Each point is reached from the start by the listed moves, each made 0, 1 or 2 times, or once backwards (-1), plus a little noise. Is the number of moves made odd or even? Then give how often each move was made.

Moves:
(1): [40,  9,  3,  6, -8]
(2): [-5, 22, -3,  4, -3]
(3): [ -5,  -3,  32,  -1, -23]
Start: [ 2,  8, -5,  2, -1]
Points:
[ 87,   6,   5,  11, -12] -> odd (2, -1, 0)
[ 41,  41, -36,  14,  11] -> odd (1, 1, -1)
[ 38,  64, -41,  16,   9] -> even (1, 2, -1)
[ 63,  63,  58,  18, -70] -> even (2, 2, 2)
[ 38,  14,  31,   5, -31] -> even (1, 0, 1)

Moves:
(1): [24, 11, -7, -1,  8, -7]
(2): [-1, 19, 12,  0, -3, 13]
(3): [  9, -11,  33,   2,   4,  -9]
(4): [-3,  7,  1, 31, -2, -4]
(5): [-12,   0,   0,   3,  31,   3]
(6): [ 20, -16,  -6,  19,  13,  33]
Start: [ 10, -19, -19,  23, -15, -29]
Points:
[114, -37, -44,  26,  -2,  25] -> even (2, 0, 0, -1, -1, 2)
[  7, -36,  41,  38, -18, -97] -> odd (0, -1, 2, 1, 0, -1)
[ 52, -36, -40,  72,   6, -21] -> even (1, -1, 0, 1, 0, 1)
[ -7, -21,  76,   1,  13,  -8] -> odd (-1, 2, 2, -1, 1, 0)
[ 35,  52,  -9,  85,  21, -20] -> odd (2, 2, 0, 2, 1, 0)
[  1,  -3,  31, -26, -23, -55] -> even (0, 1, 1, -1, 0, -1)

Moves:
(1): [ 28,  -1,  11,  10,  -8,  -2, -12,   8,   0,   4,   7]
(2): [-1, 24, -5,  7, -3,  1,  1, -9, 14,  2,  8]
(3): [-17, -12,  24,  21, -12,  -5,   9,  10,  23,   1,   4]
(4): [ -3,   4, -12,  35, -18,   5,   3, -23, -19,  14,  -7]
(5): [  0,   5,  11,  19,  30,   9,   6,  -4, -14, -14,  11]
(6): [  3,  -1,  12, -20, -18,  34,   0,  -5,   7,   0,   9]
(7): [16, -7, -5, -3,  0, -5, 29, -5, 11,  3,  0]
(8): [ -4,  10,  -8,   3,   1,  16,  15,  48,  10,  12, -11]
(9): [ -1,  -3, -17,  15,   9,   3, -19,  -8,  25, -17, -13]
(10): [-1,  2,  4, -4,  7,  0, -5, -9, 10, 23, -2]
(11): [ -7, -20, -19,   1,   3,  -4,  -9,  11,  -2,   8,  33]
Start: [-20,  -9,  -1,  -8,   3,  15,   4, -12,   0,   7, -12]
Points:
[ -46,  -43, -121,  -54,   30,   25,  -38,   60,   55,  -30,    7] -> even (-1, 0, -1, -1, -1, 0, 0, 1, 2, -1, 2)
[ -24,    0, -118,   69,   41,   50,  -31,    3,    1,  -20,   28] -> even (0, 1, -1, 1, 1, 0, 0, 1, 2, -1, 2)
[-10, -40, -71,  50,  36,  47, -55,  42, -60,  -7,  29] -> odd (1, -1, -1, 1, 1, 0, -1, 1, 1, -1, 2)
[ 27,  41,  50, -15,  62,  60,  24, -36,  57,  24,  44] -> even (1, 2, 0, -1, 2, 1, 1, 0, 0, 2, 0)
[ 71, -19, -82,  28,  28,  66,  -2,  28,  49, -20,  57] -> even (2, 1, -1, 0, 1, 1, 2, 1, 2, -1, 2)

Moves:
(1): [ 24,  22,   7,  -7,  -2, -12,  -7,  10,   5,  10,  -8,   3,   3,  10,  12]
(2): [-13,   0,  -7,  10, -13,  -3, -31,  16,  11,  -4,   5,  13, -13,  -9,  18]
(3): [-13,  12,  24,  -1,   2,   6,  -9,  -2,  -7,  16,   5,   3,  -8, -15,   8]
(4): [16, -2,  9, 16,  2,  7, -3, -2, -2,  1,  2,  9,  2, 14, -3]
(5): [  1,   9,  -3,  -2,  15,  -8,   7,   4,  -1,  -9,   2,  13,  -7, -13,   5]
(6): [  2, -15, -14,   7,  -5,   3, -16, -17,  -5,   1,  10, -11,  -2,  -8, -18]
(7): [-3, 11, -5,  3, -3, 10, -1,  2,  3,  0,  8, 10,  0,  2, -2]
(8): [ -4,  -2,   3,   7,  -5,   5,  -9,  15, -17,  -6,   0, -12,   6,  -2,   0]
(9): [10, -4,  3, -6, -1,  6, -5, 17, 10, -4,  4,  0, -2,  2, -9]
(10): [-10,  10,  -7,   0,  14,   0,   4,  11,  -8,   5,  -4,   2, -12,   6,  -1]
(11): [  4,  -4, -14,   2,  -9, -19,   5,  -3,  -5,   1,  26,   0, -13,   8,   3]
(12): [  1, -10,  -6,  -4,  -5,  -8,  -2,   5,  -6,   2,   3,  14,   0,  -3,  -1]
(13): [ 10,  -2,  -2, -13,  19,  11,  -8,  -6,  -2,   0,   9,  -5,  12,   1,  13]
(14): [ -1,   0,   8, -10,  -3,   4,  -5,   1,  -5, -12,   5,  13,  -9,   6, -14]
Start: [  3,  -5,  10,  -3,  -6, -14,  14,  -7,  -6,  18,   1,  12,  10,  -3,  -3]
Points:
[   0,    7,   72,   31,  -66,   46, -121,   46,  -31,   10,   94,   63,
  -18,    6,   12] -> odd (0, 2, 2, 2, -1, 0, 2, 2, 1, -1, 1, 0, 1, 2)
[-63,  37,  45,   3, -13,  37, -77,  13,  22,  59,   1,   0,   7, -58,  70] -> odd (0, 2, 2, -1, -1, 0, 1, 0, 0, 0, -1, -1, 1, -1)
[ 16,  30, -36,   9,  39, -77,  15, -34, -21,  57,  51,   0, -60, -23,  11] -> even (1, 0, 1, 0, 2, 2, -1, -1, 0, 2, 2, -1, 0, -1)
